Each row is a point. The window is the flat piece filled in between its corners: a triangle in 3 columns, a solid with four corners in 4, and so on. A path goes straight from each point to the next, and from the last back to the first. List the points from which the path goes on through the window.

Window (4 x 4):
| -17.9 |  17.7 | -11.6 |  15.6 |
|  -4.6 |  26.4 |  37.3 | -44.0 |
|  21.2 | -12.9 |  -0.1 |   8.9 |
|   2.6 | -32.0 | -38.1 |   4.0 |
Path:
(1): | -9.8 |  5.4 | 20.8 | -2.4 |
(2): |  -5.3 | -38.1 |  10.9 |   4.7 |
(3): |  32.5 |   9.5 | -36.1 |  29.6 |
(4): |  27.7 |  13.8 | -14.6 |   5.7 |
(5): | -39.1 | -45.7 | -17.6 | -21.1 |
(6): |  -4.7 | -11.6 |   4.9 | -10.5 |
(7): |   3.2 |   5.7 | -12.5 | -21.3 |
(8): |  -1.8 |  24.5 | -37.8 |   2.9 |
(9): | -20.7 |  -5.9 |   5.1 |  17.9 |
(10): |  -4.3 | -58.5 |  -8.6 |  31.8 |
(11): |  18.4 |   5.8 | -21.8 | -13.3 |
(12): | 33.5 | 23.3 | -3.0 | -6.0 |
Through the window after points: 4, 6, 8, 10

Window (6 x 6):
|  -9.6 | -29.9 |  -0.5 | -17.6 |   4.1 |  31.8 |
|  33.5 | -37.5 | -11.0 | -25.4 | -34.8 | -12.7 |
| -31.7 |  14.5 |  62.1 |   8.8 |   2.7 | -20.2 |
| -49.8 |   2.5 |  -6.1 |  -1.9 |  60.7 |  12.9 |
| -14.6 |  17.8 |   6.6 |   5.0 | -25.1 | -10.1 |
|  20.8 |  -0.1 |   5.9 |  -4.4 |  -3.2 |   6.5 |
Path:
(1): | -11.8 |   3.3 |  -2.9 | -22.3 |   5.3 |  -1.2 |
(2): | -13.9 | -31.9 |   2.5 |   6.3 |  24.0 |   2.0 |
(3): |  20.0 | -49.7 | -31.0 |  22.4 |  23.4 |  10.9 |
(4): | -19.2 |  -7.0 |  18.8 | -25.3 |  -5.7 |  11.9 |
(5): | -18.0 | -14.2 |  22.7 | -36.3 | -20.0 |  -4.3 |
(6): |  -1.0 |  10.8 |  34.7 |  38.1 |  16.0 | -10.9 |
(7): |  31.1 | -31.1 | -14.4 |  10.3 | -32.2 | -14.6 |
(8): |  13.3 | -25.2 |   3.3 | -34.7 | -18.3 |  -6.2 |
(9): | -16.2 | -11.1 |  22.7 | -37.4 |  -8.2 |  -7.3 |
(10): |  18.4 | -11.4 |   6.9 |  25.9 | -19.6 |  -9.8 |
(11): |  -4.0 |  -7.5 |  -6.6 |  23.8 |   0.7 | -12.9 |
(12): | -22.0 |   0.2 |  26.2 | -20.6 | -14.4 |  -2.0 |
(13): | -35.1 |  -1.1 |  16.6 | -29.4 |  33.8 |  14.1 |
(14): |   2.7 |  -0.4 |   7.7 |  38.0 |  -4.8 | -12.5 |
(15): |   3.8 | -18.6 |  16.6 |  42.4 | -53.5 |  -9.6 |
(16): | -29.3 |  24.3 |   1.5 | -34.1 |  27.8 |   4.9 |
Through the window after points: 1, 3, 5, 7, 9, 13, 15
